Each row of a before or after table is a point. The points were changed in one or more steps. Then noise was added and the rows were shuffled. The steps act on how far a point lies along the listed directions, d1 being the first. Name the steps. A step turns or swaps two directions, mirrors them in a line or flattens them onto one, adds a multiple of one to another, or multiplies one. Angles are multiples of 10 degrees, from the lower direction toward the higher: turns from -170 to 170, lines from 10 to 170 but not 90. Use the fewest steps. Two steps may share a direction if one is a turn and the other turns, adds or multiplies; they go together, in the order done. Otherwise the lowest direction goes first.

Directions:
(1): [ 3.3  0.8 -4.5]
(2): [-0.4  5.5  0.7]
(3): [ 4.5 -0.1  3.3]
Before, 9 rows:
[[-6.2 -2.5  0.5]
 [-1.6  0.5 -2.3]
 [-2.4 -9.8 -2.7]
 [ 3.3  1.7  0.7]
 [-3.6 -1.1 -2.6]
 [-2.2  1.8 -3.9]
 [ 0.7  1.6  3.4]
 [-0.1  1.2  0.4]
 [-6.0  0.5  3.1]]
After (9 x 3):
[[ -4.0  -1.8   0.9]
 [ -2.4 -10.3   0.3]
 [ -3.3  -2.8   5.0]
 [ -2.7   0.2  -0.3]
 [ -4.7   1.3  -1.1]
 [ -1.6   0.3   6.8]
 [  3.0   2.0   1.7]
 [  0.2   1.1   0.4]
 [  2.3   1.9  -2.1]]
Steps: turn d1 and d3 by -50 degrees

Directions:
(1): [ 0.7  5.6  5.2 -1.6  0.2 -1.4]
(2): [-0.8 -0.7  0.5  1.7 -6.4 -4.2]
(3): [-2.2  2.8 -1.7  5.9  2.8 -2.1]
(4): [ 0.2  4.8 -4.8 -1.3 -2.9  2.6]
(5): [ 6.0  0.2 -2.5 -0.8  1.5 -4.2]
(6): [-4.6  0.1 -2.0 -4.5  1.7 -3.8]
Before, 10 rows:
[[ 0.7  1.0  3.5 -2.6  5.6  1.0]
 [ 0.2  3.2 -1.0 -3.7 -1.0 -1.2]
 [ 4.0 -9.4  1.9  3.0  2.2 -6.4]
 [ 1.5  1.9 -3.8  2.8 -4.0  1.2]
 [-4.4  0.9  3.3  2.5 -3.9 -2.7]
 [-1.4  2.2 -4.0  3.2 -1.8  1.3]
 [-3.9  3.1 -3.8 -5.3 -1.0  2.6]
 [ 0.7  2.5  0.7 -5.0  1.7  0.7]
 [-2.4  2.8  1.4  1.7  5.8 -1.8]
 [-2.2  5.4  0.0 -4.6 -0.4 -2.4]]
After (10 x 6):
[[-5.6 -1.1 10.0  1.4  4.2 -4.1]
 [-2.9  3.4 -2.9 -3.3 -0.7  1.4]
 [-2.9  2.8 -3.4  0.3 -0.7  1.8]
 [ 5.0  1.2 -2.5  0.3 -4.9 -2.5]
 [-2.2 -2.7 -3.9  0.8 -0.4 -5.6]
 [ 2.9  0.2 -3.9 -0.3 -7.0  3.6]
 [ 3.3  1.6 -0.7 -1.4 -3.8 -0.6]
 [ 5.9 -1.1  2.0  2.8  2.1  0.6]
 [ 2.7  0.6 -0.2  6.7  2.6 -1.8]
 [ 5.5  0.4  0.1 -0.9 -2.1  1.0]]
Steps: swap d1 and d5; mirror d2 and d6 in the line at 30 degrees; add -0.3 times d4 to d3
